Each row of a before or after table is a point. One or more steps were done to the points. Then noise was added and the rows were shuffled. The steps act on how far a point lies along the listed directions, d1 being the first. Write out the steps. A step turns or swaps two directions, mirrors them in a line or flattens them onto one, adds a multiple of one to another, or multiplies one. Angles are multiples of 10 degrees, from the lower direction toward the higher: turns from -170 to 170, lines from 10 to 170 but not 90. Use the fewest steps. Two steps may share a direction if one is a turn and the other turns, adds or multiplies; they go together, in the order done. Otherwise the lowest direction goes first.
In the rows, zero is written as 100.

Directions:
(1): 125 142
(2):  58 125
Before (9 x 2):
0:  95  85
1:  90  87
2:  91  81
3:  98  97
4:  84  88
5:  86  87
6:  92  84
7: 122 149
8:  63  99
After (9 x 2):
0:  96  95
1:  84  71
2: 151 192
3:  61  79
4:  82  75
5:  77  70
6:  81  68
7:  81  63
8:  79  71
Steps: multiply d1 by 2; multiply d2 by 0.7

Directions:
(1): 139 136 145 141  73  95
(2): 152  89  93 111 160 124
(3):  91 121  54 132  78 156
(4):  66 150  90 126 145  71
(5):  60  91 155 104 119 147
Before (13 x 6):
0: 100 121  73  92  99  65
1:  61 111  95  91 102 103
2:  76 158  50 121 157  51
3:  81 132  79 102 112  83
4: 133  99 119 106  85  78
5:  92 103  56 103  96  77
6:  62 114 114 101 132  96
7: 106 120  77 100  85 123
8:  56 103  99 101  98 147
9: 117  99  95  84 108  80
10:  93  90 101  86 126  92
11: 132  86  94 103 118 111
12:  88  95 130  96  93  93
After (13 x 6):
0: 101 108  79  83  76  70
1:  81  76  77  62   4  78
2:  93  95  56  98  83  77
3: 107 122  74 104  90 122
4: 114  97  98  82 102  82
5:  84 105  87  82  63  91
6:  64  86 124  82  77 103
7:  93  78 104  76 105  98
8: 134  79  94  98 106 113
9: 132 107 114 114 105  77
10:  62 107  95  87  92 103
11:  88 104 128 106 113  87
12:  56 108  98 103 104 147
Steps: mirror d2 and d4 in the line at 150 degrees

Directions:
(1): 155 176  89 119 101 132 115 111 107
(2): 111  96 139 155  67 110  65  38  99
Before (9 x 9):
0:  82  48 108  86  98  72  94 105  91
1:  73  56 112 110  86  85  94  95  82
2: 137 173  81 125 109 142 119 117 109
3:  62  92 108  98 106 100  93  95  93
4: 154 126 110 147  88 126 108  82 108
5: 135 169  92 129 101 131 118 107 111
6: 114 114 105 101  98 107 120  97 105
7: 164 195 106 123  86 139 103 109 109
8: 144 157 118 126  99 141  96 101  99
After (9 x 9):
0: 113 113 102 100  99 106 122  97 105
1: 159 183 107 122  87 136 102 109 107
2: 137 146 121 122  99 136  94  99  96
3: 132 168  91 129  98 128 119 105 110
4:  61  92 111 100 106  98  93  97  93
5:  70  51 116 110  85  82  92  95  82
6: 143 110 112 143  89 117 104  80 107
7: 140 176  82 126 110 144 120 117 109
8:  85  50 108  88  97  75  94 105  94
Steps: add -0.5 times d2 to d1

Directions:
(1): 100  64 126  78 146 124  42 133  92  85 139  45
(2):  72 123 149 145 130 163  94 113  91  75  69 145
(3): 112 151  97  96  55  95  22  91 138  66  72  88
(4): 163 114 126 140 131  94 123  55 144  73 141  90
(5):  53 127  68 103 150 116  82  35 115 148  93  75
Before (12 x 12):
0: 106  47  82  85 111  67 126 105 103 121 136  64
1: 109  50  89  87 114  66 105  93  93 107 160  63
2:  45  50  61  53 134 105  64 109  91 151  92  81
3: 121  81  87  77 117  70 116 101  93 143 129  68
4:  81  86 120  97 144 117 102 104 108 108 136  79
5:  85  63  88  83  98  63 121 127  90 123 133  76
6:  97  98  63  87 126  80  49  72 131 150 125  45
7: 128 170  80 111  15  77 115  48 141  82  58 146
8:  12 124   5  80 125  45 148  29 105 183  59 119
9: 101 132  68  88 112 112  99  54 131  77  86  99
10:  94  70  99  62 113  91 106 111  91 116 127  80
11:  60 122 161 143 139 161 104 107  89  75  73 144
After (12 x 12):
0: 110 125  75  88 102 108 103  68 127  66  87 103
1:  83  65  85  83 102  63 119 124  91 125 132  73
2:  96  70  99  61 113  91 106 110  91 116 127  80
3:  43 106  26  78  92  35 160  72  97 152  63 136
4: 109  50  88  85 114  67 105  92  93 108 160  63
5:  87  84 124  97 138 115 105 111 106 102 136  82
6: 105  47  81  85 110  67 126 104 103 122 135  64
7: 125 171  80 112  17  77 115  43 142  85  57 145
8: 123  80  88  77 115  69 116 104  92 141 128  70
9:  58  43  70  52 119 100  69 127  86 137  94  88
10: 116  88  75  86 106  75  56  96 125 132 129  54
11:  61 120 162 143 137 161 106 109  90  73  72 145
Steps: multiply d5 by 0.4

Directions:
(1):  67  75  94  57 149  71 117  66 102 123 109  65 149 157  90 160  81  55
(2): 110  56 132 112  51  58 116 169 142  55 103 105 119 145  87  82 118  53
Before (11 x 18):
0: 147 127 116 149  36 133  66 131 105  79  79 141  56  38 107  48 109 138
1: 108 123  97  98 112 134 100  66  98 100 103 128  73  72 106  73  85 144
2: 127  75 135 150   5  71  85 183 124  48 107 129  82  99  86  35 154  90
3: 114  93 109 119  76  95 124 109 120  90  90 115 113  96  79  72 135  80
4: 123  96 118 102  70 107 104 127 109  95 115  98 100 101  94  89 115  91
5: 102 107 102 105 108  94  82  69  71 113 101  92  97  99  92 125  95 113
6:  97  66 121  88  83  64 122 138 155  82 110  89 136 160  82 145  97  49
7: 105  79 130 107  70  66 112 146 126  64 118 116 107 146 107  68 116  47
8:  92  48 139 106  75  74 111 151 139  60  91 109 132 174  74 107  99  32
9: 129 107 119 131  60 102  96 140 104  68  85 133  67  89 107  47 117 119
10:  67 125  60  77 137 113  90  30  61 160 115  89 130  93 105 153  89 130
After (11 x 18):
0:  77  99  89  62 146  96 112  62 116 133 109  71 134 136  91 183  75  79
1:  59  73 104  66 154  94 106  64 101 117  94  80 146 171  80 163  71  46
2: 102 147  68 124  82 139  74  71  62 132 106 126  82  36 115  88 111 175
3: 119 102 118 113  76 114 107 113 123  70 103 138  75  88 100  53  99 124
4:  77  83 109  70 129  67 116  88 107 103 123  87 133 164 108 119  94  37
5: 133  67 142 129  23  71  94 173 148  52  89 121 109 123  87  72 113  58
6: 113 112 106 119  89  99  78  85  75 102  98 103  83  85  95 105 103 123
7:  99  86 106 102  99  86 131  93 120 101  92 100 134 118  75  99 126  64
8: 112  71 129 105  73  63 115 146 126  65  93 110 111 150  94  83 111  65
9:  82  36 131  90  67  26 111 141 132  74 121  81 151 183  70 115 128  21
10: 110  86 115  88  89  97 110 113 110 102 117  86 117 122  90 111 108  75
Steps: turn d1 and d2 by -70 degrees
